Each row is a point. Two turns around zero, p and q, are shown by what they do to some points. Where does a point land after both, in the order given? Backwards means that the second turn is done in reverse. Each puzzle has new turns, and all numbers are rounded.
In the rows, 128 means zero.

Turn p:
[ 79 166  96] => [126 197 140]
[93 99 87] => [ 94 162  90]
[139 138 175] => [131  97 166]
[174 110 111] => [153 100  91]
[142 108 141] => [122 102 122]
[141 148 158] => [143 111 159]
Turn q:
[ 82 102  77] => [92 74 94]
[107 175  93] => [ 74 117 157]
[119 122 131] => [133 118 127]
[184 109 156] => [165 179 111]
[132 141 141] => [134 136 144]
[144 119 170] => [170 144 136]
Where do these land?
q, then p: [129 114 135] => [138 124 116]
q, then p: [121 127 149] => [135 107 127]
p, then q: [133 179 154] => [170 163 146]
p, then q: [ 89 109  55] => [ 50 117 160]
p, then q: [168 111 146] => [142 129  83]

Turn p:
[ 89 112 191  95] => [187  86 150  95]
[163 162  96  97] => [ 71 111 100 118]
[131 142 110 183] => [123 185 117 139]
[163 103 116  66] => [100  61 124 150]
[ 87 115 120 161] => [145 165 165 130]
[124 119 134 158] => [146 152 129 140]
[138 143 129 137] => [124 138 112 123]
Turn q:
[119 104 119 115] => [116 132 119 154]
[189 103 153  98] => [ 90  72  95 116]
[ 93 163 105 101] => [120 146 183 143]
[ 74 140 157 190] => [212 153 130 129]
[163 120 114 160] => [120 142  95  94]
[131 139 120 104] => [108 122 147 131]
Where do these land?
q, then p backwards: [126 193 137 148] => [ 63 136 147 119]
q, then p: [ 98  96 113 139] => [111 168 109 126]
p, then q: [127 105 133 108] => [135 120  99 134]
p, then q: [103  98 133 103] => [140  96  97 134]
q, then p: [109 123 171 145] => [121 122 101 169]
p, then q: [206 153  81 125] => [148 213 146 159]

Turn p:
[ 73 129 127 170  99 131] => [ 79 159 129  91 129  97]
[119 123 129 184 133 112] => [ 89 106 117 102 107 112]
[ 83 158 122  89 163 109] => [143 154 113 177 128  78]
[128 137 109 144 129 148] => [116 131 154 127 112 128]
[155 143 163 101 130 129] => [158 104 131 139 164 133]
[151  87 155 126 119 158] => [113 119 128 125 157 181]
[187 119  91  83 124 109] => [197 123 124 135  99 169]
Turn q:
[147 139  90 135 124  97] => [166  98 139 141 142 115]
[106 119 143  93 100 154] => [127 160 104 114  87 128]
[182 160  90 146 132 146] => [165 128 190 115 152 121]
[123 118 124 121 176  92] => [116  76 119 133 137 156]
[ 94 142 150 131 106 156] => [116 176 116 144 114 134]
[ 92  64 148 140 164 105] => [ 60  84  99 142 116 125]
[153 153 150 129  94 145] => [146 171 128 106 147 116]
Where do these land?
p, then q: [111 114  48 103 129 155] => [160 205 129 138 161 120]
p, then q: [134 119 154 139 103 156] => [104 130 127 117 111 164]
p, then q: [142 101 143 105 110 138] => [121 135 164 114 119 148]
p, then q: [110 169 137 129 106 103] => [151  92 102 115 147 140]
q, then p: [150 148 136 145 119 105] => [131 101 122 156 111 129]
q, then p: [147 120 140 121 225 134] => [ 79 169 126 174 179 163]
p, then q backwards: [102 124 137 154 104 104] => [147 100 161 119 112 132]

Turn p:
[ 95 108 138 139  91  69 171 132] => [ 79 169 156  90 133 145 149 164]
[123 156 107 134 125 142 131 106] => [138 125 134 116  98 123 129 100]
[138 179 133 120 120 132 110 114] => [152 112 139 114 134 128 145  84]
[124 108 117 124 107 120 191 168] => [ 85 139 167 156 108 146 145 165]
[138 124 158 136 158 157 114 125] => [130 100  85 142 138 121 129 122]
[ 94 100 138 102  99 103 136 141] => [107 129 160 102 146 125 122 172]
[155 106 134 115 137 130 112 104] => [151 122 106 127 138 153 105 134]
[138 115 124 119 188 135 105 132] => [126 122  96 157 146 116  84 112]
[150 106 131 136 143 120 107 153] => [138 144 112 157 155 124 122 140]
[126 177 100 156 113 174 102 106] => [174 118 124 119  84  96 150  87]
Turn q:
[136 154 129 142 133 108 137  96] => [102 126 121 118 133 135  91 114]
[134 127 102 133 152 120  96 107] => [143 106 150 101 135 151 109 127]
[ 97 118 180 140 109 107  95 170] => [123 164 121 145 173 156 183 124]
[144 115  81 150 132 117 147 113] => [138  78 119 121 132 108 102 119]
[125 113 112 106 154 148 167  94] => [126 100 122 142  75 131 103 144]
[156 135 114 170 149 143 125 124] => [116 103 127  91 145 112 115 153]
[133 139 151  96 108 128 131 154] => [130 167 126 134 113 116 152 112]
[160 131 111 135 154 111 142 122] => [119 100 117  95 116 122 118 114]
[118 132 151 126  92 129 104 135] => [140 167 128 142 153 131 135 127]
[118  80 127  77 112 180 166 121] => [167 132 112 175  65 112 135 162]
[ 86 164 149 134 111 116  98 170] => [106 163 165 147 169 134 163 112]
Where do these land?
q, then p: [127 138 108 109 135 139 162 116] => [144 147 132 101 139 124 144 152]
p, then q: [102 117 116 120 108 155 104 136] => [141 135 103 113 136 132 153  97]
p, then q backwards: [123 123 121 140 151  68 143 114] => [136 172 172 130 121 109 114 111]
p, then q: [136 131 131 107 156 151 130 112] => [163 115 126 128 142 141 119 146]
q, then p: [ 97 120 140 112 143 156 147 104] => [139 134 131 135 122  98 169 151]
q, then p: [139 123 126 118 119 147 115 225] => [ 59 138 149 131 127 196 144 114]
q, then p: [136 124 122 141 135 152 106 100] => [144 114 132 154 157 115 126 133]
q, then p: [134 188 143 167 101 115 132 139] => [ 93 132 124  95 148  98  98  85]
p, then q backwards: [144 107 130 136 141 137 152 102] => [129 111 152 119 144 121 142 100]
q, then p: [142 110 143 130  92  60  90 132] => [145 111 102 137  88 155  86  76]
